Each row of a before or after table is a point. The points were changed in one or more steps. Then noise was added and the rows were shuffled. The steps act on columns, c1 being the first. What was done? A step turns or swaps two columns, mirrors them in a line or flattens them onto one, adds a multiple of one to another, or multiplies or shifts one. Angles are multiples of 10 degrees, from the lower column toward the higher: turns from -170 to 170, lines from 10 to 170 but not 90. Use the fewest steps. Two steps may share a column if one is a turn and the other turns, adds or multiplies; they go together, in the order done. Otherwise the lowest column goes first.

Before, 11 rows:
-7  -24  -36
-4  -22  19
-9  -3  2
-5  24  -37
-2  -18  -27
19  -5  -17
31  7  -19
-3  -6  4
26  -20  -11
3  58  -18
49  -16  -7
After (11 x 3):
-8  -4  5
-25  -18  -38
26  48  -18
46  -20  -17
54  -39  -17
-1  27  -39
111  -55  -6
-15  -22  23
70  -23  -19
-9  -14  -27
-23  3  3
Steps: multiply c1 by 2.5; turn c1 and c2 by -20 degrees

Before, 9 rows:
-40  -28  -10  -33  28  32  20  0
5  13  -35  -27  30  42  10  -11
14  31  -37  10  -23  -31  15  -18
2  7  -23  7  3  -14  -57  -23
-29  -24  27  -18  -20  24  -42  -29
16  3  -5  19  8  -7  7  -1
23  -8  23  -4  21  -29  16  -48
-46  21  11  1  -4  10  17  -24
-33  -16  -48  12  -6  46  -33  -17
After, 9 rows:
-5  -3  -6  21  -6  -17  8  1
46  33  -16  -33  -18  43  25  6
-22  -19  11  2  -15  52  -1  -23
42  23  25  -18  39  31  -23  -27
-73  -30  -41  16  -19  -22  -17  -19
-41  -5  -24  10  54  -3  -7  -27
100  18  -52  10  32  45  -10  -21
-55  5  22  -5  -14  -35  24  -46
123  -5  -32  -25  -3  6  28  -5
Steps: turn c1 and c6 by -70 degrees; multiply c1 by 3; multiply c2 by -1; turn c5 and c7 by 80 degrees

Before:
-4  20  -38  34  25  -45  -14  -10  -24  -13  -16  22  23  32
-36  -29  -3  -28  -19  9  -33  2  -2  -59  -24  39  -5  15
-24  11  9  -6  -9  21  -9  -38  26  5  14  -9  2  -20
-50  20  -17  31  -11  -38  7  -36  20  -24  7  25  -54  -27
-30  -36  -1  -8  7  9  -39  16  72  -25  14  18  -14  -5
15  -17  49  -38  19  -74  -39  -32  0  -32  23  14  52  -43
36  23  -4  -47  28  32  29  -46  17  -27  0  -25  21  38
-22  31  30  -31  12  -9  12  -7  26  -8  22  -3  -3  9
-37  -24  -20  -17  -10  -23  23  -43  44  11  -7  -38  2  -41
-20  38  -54  -29  74  -56  -21  -11  6  -2  6  -55  -73  -61
After:
-35  36  -40  75  -29  -22  -20  -38  22  -7  -58  53  -62  -16
54  25  -11  26  -48  11  30  51  8  24  36  30  -15  7
-38  14  -7  -10  -6  10  -8  28  -1  -7  -21  5  -19  -20
-63  -24  -32  -7  -16  -12  25  35  22  -18  -40  38  -25  1
-7  19  -17  23  33  -17  -14  22  9  18  26  -20  14  23
-56  -32  -2  -20  -29  6  -35  -4  -4  63  10  -24  -1  25
-81  21  -24  -10  30  -17  7  -8  13  29  -26  -22  -66  -15
-49  -40  -33  7  -9  3  -38  -20  20  28  -5  -11  1  -18
26  -14  35  21  -41  -30  -36  60  -21  37  -39  -4  23  -33
-33  30  8  14  -35  -4  10  2  -6  5  10  5  -8  -24
Steps: multiply c1 by 1.6; flatten c3 and c9 onto the line at 150 degrees; swap c4 and c5; multiply c6 by 0.4; mirror c8 and c13 in the line at 70 degrees; turn c10 and c12 by -170 degrees; turn c11 and c14 by -80 degrees

Before:
13  -40  24  -19  16  23  29  34  -35  -10  -2  -30  -1  25  7  4  6  -33  45  -23  -46  -47  7  -20
20  -62  23  -21  26  33  -3  30  7  -2  23  6  -9  3  33  -16  2  3  -17  2  35  38  -4  28
-28  0  25  1  23  31  -86  6  -18  36  -6  -4  -5  54  -61  -20  10  21  4  5  35  -10  4  28
15  -31  11  -4  -4  -9  20  20  15  26  44  32  4  21  33  -2  14  11  39  -28  21  56  -4  15
26  45  20  -5  9  24  3  -7  17  -13  20  -2  -11  1  -27  10  -3  4  20  -4  -23  11  -8  26
-9  -18  34  -37  10  34  33  35  15  -13  -56  -36  -111  16  33  12  -3  17  23  12  26  25  5  24
-7  8  15  -37  16  -42  9  -2  24  24  61  -14  1  -8  -47  12  9  -79  15  -16  -7  15  -9  -18
14  -2  -11  -35  30  24  -9  36  3  -3  4  -20  -7  40  25  -2  18  24  -124  -20  34  45  3  34
23  9  -4  4  -48  28  36  0  -3  13  14  12  -3  15  4  -74  -19  18  1  -12  3  35  71  -32
21  -60  -71  -17  -6  -29  -30  -50  22  -4  56  5  4  -3  9  -25  -32  -27  48  -7  -12  -19  18  29
After, 10 rows:
13  -39  24  -19  45  22  -20  34  -36  -8  -4  -31  -1  32  -13  4  3  -32  -3  -24  -47  -36  -9  -19
-10  -18  34  -37  23  35  73  35  15  -12  -56  -36  -111  13  4  11  6  16  -30  12  27  35  1  24
15  -32  11  -6  28  -9  58  20  15  26  44  34  3  30  13  -1  -8  11  25  -28  20  67  -9  14
20  -62  22  -21  3  33  53  31  5  -2  23  6  -9  3  29  -17  -4  3  -52  2  36  48  2  29
20  -60  -71  -17  33  -28  -30  -49  22  -4  57  5  4  -1  26  -24  33  -27  21  -7  -13  -10  19  28
-8  8  16  -36  22  -42  -31  -3  24  24  62  -14  1  -3  -42  11  -12  -79  -41  -16  -7  26  -4  -18
13  -1  -10  -35  -76  24  43  36  3  -3  4  -21  -6  47  25  -2  -6  24  -139  -21  34  57  -17  34
-28  1  24  1  19  31  -70  6  -17  35  -6  -4  -6  53  7  -19  -1  20  -14  5  34  -2  -11  28
24  8  -3  4  -29  29  32  0  -2  12  13  10  -3  18  -22  -74  71  19  41  -12  3  46  -18  -30
25  45  20  -5  20  24  -37  -7  17  -13  20  -2  -13  2  -22  9  -6  5  1  -5  -23  20  8  26
Steps: turn c5 and c19 by -50 degrees; add 1 times c4 to c19; turn c7 and c15 by -40 degrees; add 1 times c21 to c7; add -0.3 times c20 to c14; turn c17 and c23 by -120 degrees; shift c22 by 10

Before, 13 rows:
12  -70  -10  -32  65  7  10  11  17  -25  19  5  27  25  11  4  38  9  -14  41  -2  -68  2  24  -34  -18  -1  1  10  28  -17  32  2  19  18  8  14  18  -24  6  16  14  -25  23  12  -4  -29  25  10  22  13  -28  19  44  -4  -50  38  7  34  48  -3  -3  33  -23
17  -22  3  -26  -11  -25  -12  15  61  2  -17  32  -26  20  -8  -21  47  27  -43  -20  5  -25  -17  -21  2  59  -12  -4  12  42  19  14  -38  -46  19  18  42  -43  7  -29  -51  -8  39  46  7  30  -6  -3  -29  18  -41  -3  -1  45  30  -53  -27  -23  -16  -26  -3  31  -41  -45
18  32  56  -17  -1  -13  -27  43  6  11  -29  17  -6  -63  31  -28  -5  35  -1  34  -9  -10  -19  -35  5  24  -1  -6  0  29  -88  -20  19  20  45  7  -89  -37  -4  25  -38  58  6  71  -33  7  36  -40  -30  -14  74  -58  -38  44  7  -3  -39  -31  -23  -13  -28  -15  -12  27
-13  -11  52  29  44  -28  57  4  -13  -53  27  -8  -16  -13  44  -55  29  22  -5  -43  60  -28  -8  -16  -24  -7  -40  -14  -27  34  5  54  -7  -23  15  -57  -6  -10  47  -42  -30  14  -23  3  7  -40  -48  -25  -12  -2  58  -4  -9  4  19  -12  -23  5  17  -15  3  -5  9  10
18  -38  -6  -4  58  59  -8  -7  -31  16  57  13  -56  -17  19  -16  1  5  -17  -1  -3  2  -82  -11  -19  14  -23  -40  8  -32  -41  -27  4  42  -16  27  39  24  -29  15  11  32  0  34  -1  16  5  22  12  -20  1  4  -1  -27  39  28  27  39  2  -6  -14  -36  -6  23
-18  10  31  -45  -17  -49  -25  23  23  2  8  33  -7  -18  0  25  -59  -18  -37  54  17  47  1  -23  53  13  8  -37  -32  -10  -69  -17  -7  -26  -14  -7  -14  -25  38  34  17  -5  70  -3  -63  10  14  -19  -58  6  44  -15  -52  32  62  -3  -17  11  -33  -21  -56  -69  -58  6
-14  -3  -35  4  -4  -44  -11  -2  33  22  6  -12  -4  52  17  28  38  43  23  -9  32  4  -3  5  -4  -20  17  -24  3  12  7  18  29  -18  3  20  14  -19  -15  -17  -16  -20  30  14  1  25  -8  -37  -2  -10  -29  12  -52  -52  15  11  42  2  -37  11  -17  -22  10  -50
-36  48  -51  36  -24  -33  25  62  5  -3  -8  11  9  -5  44  -11  16  -12  -27  -6  -14  -59  -5  8  24  -11  25  35  -15  -55  -9  26  -7  -10  29  -37  -9  2  -16  -11  2  42  -12  27  6  -5  -1  6  5  -22  3  37  2  -53  -36  -34  -17  -20  9  -14  -65  -1  -18  -15
-39  25  -44  48  12  -9  -6  10  0  -6  18  -4  15  -20  3  13  3  28  22  2  17  -16  12  -73  -1  36  -3  0  62  10  22  56  -31  7  -1  9  -18  1  56  13  15  26  7  -13  -10  30  -36  -3  2  28  17  28  -4  -42  -20  -12  -48  41  -13  -8  -13  16  -39  -34
21  1  -53  23  0  5  30  -29  33  -8  -4  -5  -24  -18  -6  -44  -35  15  -7  0  -11  5  -82  -11  50  23  0  4  25  29  -35  -37  27  13  15  -54  2  -28  -24  60  -61  20  35  24  -16  -15  27  22  6  -2  -19  50  -40  -7  -49  24  1  16  53  9  18  8  15  -27
-1  -44  9  18  -31  -24  20  -11  8  -23  76  -16  -40  37  -8  44  17  2  52  1  4  -29  15  -46  -37  -47  -23  14  -26  14  -14  -18  30  1  8  28  -64  12  -12  45  26  57  -4  -6  32  38  -6  6  2  -30  -21  -16  -9  17  3  8  19  4  -50  -18  -2  -26  20  2
-44  -55  -1  25  35  -27  -6  -18  51  20  -37  20  -24  17  7  27  49  -10  0  -10  31  17  -14  12  -30  5  0  15  -20  -20  -22  7  17  0  -36  -8  -8  -40  -59  -15  -18  35  -15  0  -2  10  -7  -52  10  -12  24  -1  28  8  -7  19  -23  -9  9  -18  29  -19  10  -14
-8  61  -11  -31  26  -10  1  87  -52  -39  8  -18  -4  -25  -17  -34  1  40  -12  -3  7  -32  19  -57  0  39  -30  -18  -12  6  -34  11  -23  -23  13  -40  -28  -6  -25  -42  40  23  25  -28  48  22  -55  -62  7  -26  12  -36  -20  -33  -66  14  16  54  44  -13  1  -79  43  -74
After:
-45  -55  0  24  35  -27  -7  -18  32  19  -68  19  -26  17  7  26  49  -10  -40  -8  61  17  -12  11  -28  7  0  -16  -38  -21  -23  7  16  -1  -35  -7  -7  -40  -59  -14  -17  36  -15  1  -1  10  -7  -52  8  -14  35  -2  27  7  -8  20  -24  -11  8  -17  30  -17  12  -12
-37  46  -51  37  -24  -33  25  61  -17  -3  -40  10  11  -3  46  -12  16  -11  -20  -7  -29  -59  -5  9  24  -11  25  -30  -7  -54  -8  26  -7  -9  29  -37  -22  2  -15  -11  4  41  -13  28  6  -6  -1  6  5  -24  14  38  2  -53  -35  -35  -17  -20  9  -15  -66  -1  -20  -15
-13  -10  51  29  45  -28  55  4  -12  -54  -3  -10  -15  -11  45  -54  29  21  7  -44  120  -28  -8  -16  -24  -8  -41  4  -20  34  4  55  -8  -22  14  -56  14  -9  48  -42  -30  14  -22  2  7  -40  -47  -25  -12  -2  70  -3  -11  5  20  -12  -24  5  16  -15  3  -6  11  9
18  32  55  -18  -3  -12  -28  42  2  11  -59  15  -6  -63  32  -25  -6  35  -5  34  -18  -9  -22  -34  5  23  -2  -64  -1  29  -87  -19  19  21  46  5  62  -37  -4  26  -40  59  5  72  -33  7  35  -40  -29  -14  84  -59  -38  44  9  -3  -38  -31  -22  -12  -26  -15  -13  28
15  -22  3  -26  -11  -25  -13  15  8  3  -46  31  -26  20  -8  -21  47  27  -73  -20  9  -26  -18  -21  4  59  -10  35  9  41  19  14  -38  -47  18  18  -26  -43  6  -29  -51  -8  38  46  7  30  -5  -3  -31  17  -32  -3  -2  44  31  -53  -26  -22  -16  -26  -2  30  -42  -46
-39  25  -45  47  13  -9  -7  10  18  -6  -14  -4  15  -21  2  12  4  27  14  0  35  -16  11  -73  -2  35  -3  -13  53  11  21  56  -32  7  -2  10  11  3  57  15  15  26  9  -14  -11  29  -35  -3  3  28  29  28  -4  -44  -20  -12  -50  41  -13  -7  -12  16  -38  -33
-16  -4  -35  3  -4  -44  -12  -3  38  21  -23  -11  -4  53  17  28  38  42  -11  -8  64  5  -2  6  -3  -18  16  26  -16  12  6  17  30  -18  2  19  9  -18  -15  -17  -15  -21  30  13  1  27  -9  -38  -2  -9  -20  12  -53  -54  15  11  43  2  -38  13  -16  -20  12  -51
18  -38  -4  -3  58  59  -7  -5  -32  15  27  13  -56  -18  18  -17  2  5  14  -2  -5  4  -80  -11  -18  14  -22  55  25  -32  -42  -25  5  41  -16  26  6  22  -30  16  11  32  0  34  0  15  5  22  11  -20  11  3  0  -27  39  29  28  38  3  -7  -16  -34  -8  24
-1  -43  9  19  -30  -23  21  -11  46  -21  47  -15  -42  36  -9  45  17  2  27  1  9  -31  14  -49  -36  -47  -23  -57  -47  12  -15  -16  30  1  8  28  30  12  -11  44  27  58  -5  -6  31  38  -4  8  2  -30  -10  -15  -9  15  3  9  17  4  -52  -19  -2  -29  19  3
21  2  -52  25  0  6  29  -29  16  -9  -35  -5  -23  -20  -6  -42  -34  17  -31  0  -21  5  -82  -10  50  23  1  0  18  28  -36  -36  26  13  14  -52  -5  -28  -23  60  -63  19  34  24  -17  -15  27  23  8  -1  -9  51  -40  -6  -49  24  2  15  52  9  20  8  16  -28
-8  60  -10  -31  26  -10  1  86  -41  -41  -22  -18  -3  -24  -17  -34  1  39  34  -3  14  -32  20  -58  0  37  -30  -10  10  6  -35  11  -23  -24  14  -41  34  -6  -25  -40  40  23  24  -29  49  21  -56  -62  6  -25  22  -35  -20  -34  -66  15  15  54  45  -13  1  -78  44  -74
12  -70  -9  -30  67  7  10  12  1  -26  -11  5  28  26  12  4  38  11  -22  40  -2  -68  0  25  -34  -18  -2  9  9  29  -17  32  2  20  19  7  -10  18  -24  7  15  14  -25  23  11  -3  -29  24  11  21  23  -26  21  45  -4  -49  36  7  34  49  -5  -2  33  -24
-19  12  30  -47  -17  -49  -24  23  -13  2  -23  33  -7  -18  0  27  -60  -18  -42  53  35  46  2  -24  52  12  7  13  -25  -9  -68  -17  -6  -27  -13  -7  39  -26  39  33  16  -5  70  -2  -64  9  15  -18  -57  6  53  -16  -52  33  62  -3  -19  10  -33  -21  -55  -70  -59  6
Steps: turn c9 and c19 by -50 degrees; add -0.5 times c9 to c29; shift c11 by -30; multiply c21 by 2; turn c28 and c37 by -130 degrees; shift c51 by 10

Before, 12 rows:
-27  2  4  -3  4  24  -57  44  16  -1  17  18  -6  29  3  -18  16  1  9  -19  -5  -5  49  -12  13  -32  5  29  -45  16  -12  5  12  -24  -3  31  40  -16  -9  17  7  -12  -10  20  13  -22  17  -12  -21  -1  -11  37  55  -14  24  -14  -2  -14  19  9  -20  -3  9  72
-41  32  17  -38  -29  1  -26  60  8  10  3  -9  -29  66  45  -4  40  58  -24  43  -2  42  19  -35  34  13  40  64  -12  -29  27  31  15  -27  -43  58  -2  -43  -6  -28  58  5  29  -2  -7  26  51  3  16  -20  29  -4  63  15  -6  -32  34  8  33  13  31  -42  0  34
-13  17  -6  -28  43  17  -12  26  17  -26  -11  25  13  -4  7  19  -18  10  32  -3  8  18  2  -34  3  54  24  33  -34  -8  28  -7  6  1  -12  17  46  -11  7  48  33  -10  16  13  50  7  39  -2  8  -5  -30  11  4  -5  23  -33  -6  -13  0  -25  -16  13  0  23
18  -3  5  -2  64  -17  -5  -11  -1  40  -31  12  -44  -20  6  -27  -21  -7  19  -36  -17  -6  -42  -30  17  -20  6  3  -20  36  2  -26  -13  1  22  28  12  -11  7  37  -34  -19  1  37  6  -13  -11  -7  38  -12  -39  -9  50  8  41  -27  13  0  -10  22  -20  -12  12  22
29  -6  -1  30  41  -26  5  -43  -35  -19  -15  21  7  17  -33  -29  -34  31  -7  -15  8  -38  -12  -10  28  -12  -4  -12  32  -1  2  -7  -1  -14  -11  29  42  -36  14  50  -27  -43  17  -7  -11  -46  2  -13  6  -22  -34  -18  12  1  67  -5  0  -6  18  1  -16  -8  16  1
-27  43  25  -50  -11  -4  13  39  60  -24  -15  -17  10  52  39  14  14  10  -25  63  -39  31  0  -33  47  24  1  72  -56  -30  32  51  -3  -43  -38  35  13  -56  -18  3  36  -12  14  -13  -18  53  39  24  -28  -51  19  32  23  40  -26  10  34  6  31  22  24  -13  4  92
-29  20  -29  21  28  12  6  -18  6  -14  -13  23  7  2  23  28  11  57  -18  4  -11  39  23  -23  13  -3  26  26  -6  23  1  40  -39  -1  -38  57  48  -24  -18  34  7  -28  43  23  15  11  61  -3  -5  -45  -43  1  29  -4  8  -11  38  -7  22  -5  -37  -23  46  35
3  -34  -26  -38  25  -63  60  45  50  -45  64  -22  -36  54  16  7  -30  47  -34  34  -20  38  8  85  29  -64  -22  47  2  2  27  10  -59  10  -71  -20  23  -1  9  -38  20  -26  -13  -64  -23  23  -11  18  -11  32  -26  -74  -69  3  -4  57  4  70  -16  -24  48  -85  -13  54
23  -3  31  10  32  -18  -23  -17  -11  -14  -28  59  7  -23  -32  -27  -8  -4  -7  -9  2  -6  -6  2  -35  -44  -16  -27  6  31  11  -30  7  48  6  6  20  7  67  47  -81  -43  -8  38  17  -36  -53  3  32  29  28  -11  7  -50  -8  -15  -48  -19  -15  19  25  7  43  -44
50  -15  35  34  -7  -26  52  -53  -50  -10  -16  30  17  -14  -19  -46  -39  -9  -6  -27  35  -43  -36  6  6  -34  -19  -46  6  97  17  -31  7  61  -13  -18  -9  -4  68  47  -48  -36  -39  19  18  -102  -12  -18  29  -25  16  -14  28  -44  -7  16  -46  -23  -38  22  4  -45  36  -44
39  22  -31  30  55  -60  1  -6  -38  -16  -16  57  12  -7  -9  -49  -45  26  11  -36  -12  2  -33  -1  40  -10  -9  -22  -28  72  7  -9  -25  31  5  11  -8  -52  21  46  -18  -50  -13  16  17  -31  -40  -33  22  4  16  -30  7  -22  24  19  4  0  6  5  23  -30  19  -25
28  0  -2  2  42  -18  -38  9  23  4  -15  18  28  -26  -12  -7  18  7  24  -4  2  -2  14  -1  10  -14  22  18  -9  -9  -14  17  -12  21  2  1  53  -2  -25  7  2  -10  16  18  14  -17  -5  -56  16  -40  -9  -22  22  6  30  -20  35  -26  -17  0  -18  -17  25  -1
After:
-14  15  -7  -30  42  6  -14  26  16  -27  -8  3  12  -2  7  33  -18  10  33  -3  8  17  2  -35  4  55  23  33  -34  -7  29  -8  4  0  -13  17  46  -11  8  50  33  -8  15  12  50  8  39  -1  7  -6  -24  12  -27  -5  24  -31  -5  -12  -1  -26  -17  11  -2  21
-26  3  4  -4  4  32  9  44  14  2  -60  -13  -5  28  3  3  16  0  9  -19  -7  -33  48  -12  13  -32  5  31  -47  17  -11  4  11  -24  -1  31  39  -17  -7  17  7  -13  -13  20  14  -23  17  -12  -22  -1  -2  38  -47  -13  25  -15  -1  -13  19  7  -21  -2  8  73
28  1  -2  2  42  -8  -21  9  21  4  -35  -10  29  -26  -11  -13  17  7  23  -6  1  -7  13  2  10  -16  22  17  -10  -11  -14  17  -12  23  3  0  55  0  -25  7  2  -10  16  18  12  -17  -6  -58  16  -40  -14  -22  -26  4  29  -19  36  -26  -18  -1  -18  -20  25  -3
-28  21  -28  20  31  0  -12  -18  4  -14  9  24  8  -1  23  37  12  55  -19  5  -9  5  23  -23  13  -2  25  24  -9  23  1  40  -39  -1  -39  58  47  -24  -14  34  5  -29  44  23  16  9  62  -1  -4  -46  -36  2  -48  -4  8  -10  39  -7  23  -5  -38  -22  47  35
50  -17  34  35  -6  7  -7  -54  -49  -11  55  -52  17  -12  -18  -54  -37  -9  -6  -27  36  -18  -36  8  5  -34  -20  -50  7  96  14  -32  7  61  -12  -18  -8  -4  68  49  -48  -36  -37  20  18  -103  -12  -18  30  -26  5  -14  -21  -41  -6  16  -45  -24  -38  21  5  -44  38  -46
28  -5  -2  30  40  8  -16  -43  -35  -19  10  -43  7  16  -32  -30  -35  31  -7  -14  7  -11  -13  -10  28  -10  -2  -12  29  0  3  -8  -2  -16  -10  29  41  -34  13  51  -28  -43  18  -4  -10  -46  1  -12  5  -20  -40  -20  -8  1  65  -5  1  -6  18  -1  -18  -8  14  0
3  -32  -25  -37  26  -41  76  46  51  -44  50  44  -35  52  14  -27  -29  46  -34  33  -19  53  7  86  29  -65  -24  46  3  -1  27  8  -60  10  -71  -18  22  1  11  -39  18  -26  -13  -64  -24  22  -12  16  -9  34  -45  -75  44  1  -3  57  6  70  -17  -24  48  -85  -14  54
-40  31  16  -38  -29  -4  0  60  10  8  -29  41  -29  66  48  -8  40  59  -25  42  0  -39  17  -33  35  14  39  63  -13  -28  27  30  13  -28  -44  59  -3  -43  -8  -28  57  2  26  1  -7  25  49  2  16  -20  29  -2  -51  14  -7  -33  35  10  32  14  32  -43  0  33
20  -6  5  -1  64  15  -30  -12  -1  40  0  -9  -46  -22  5  -22  -22  -8  19  -35  -17  -34  -38  -29  17  -19  9  3  -20  36  -1  -27  -13  2  22  29  13  -8  6  38  -32  -19  1  38  5  -13  -12  -8  38  -13  -45  -9  -38  10  39  -26  10  -1  -9  23  -20  -11  12  24
23  -3  31  10  31  -4  -34  -19  -14  -14  -19  -36  7  -25  -32  -37  -8  -4  -8  -8  1  24  -7  2  -36  -45  -15  -27  6  32  11  -30  7  46  6  5  19  8  66  47  -80  -43  -8  40  19  -38  -53  5  33  29  19  -12  -41  -48  -8  -15  -48  -21  -13  20  25  6  42  -45
-26  43  25  -50  -11  -17  -14  41  60  -24  18  34  10  52  39  2  14  12  -25  62  -39  -20  -1  -33  48  26  1  72  -55  -31  31  49  -3  -42  -38  36  11  -56  -18  4  37  -13  16  -13  -18  53  40  24  -26  -50  18  32  -16  41  -25  11  33  5  32  22  24  -13  5  92
39  19  -31  31  54  -16  -15  -5  -38  -14  4  -26  12  -8  -8  -75  -44  25  9  -37  -11  25  -35  -3  40  -10  -9  -21  -30  71  4  -8  -25  31  6  11  -7  -52  20  46  -18  -52  -12  17  16  -31  -41  -32  21  5  -6  -29  -41  -20  24  20  4  2  5  7  25  -31  17  -24
Steps: turn c6 and c51 by 20 degrees; turn c6 and c16 by 40 degrees; mirror c7 and c11 in the line at 40 degrees; turn c12 and c22 by -120 degrees; turn c22 and c53 by 130 degrees
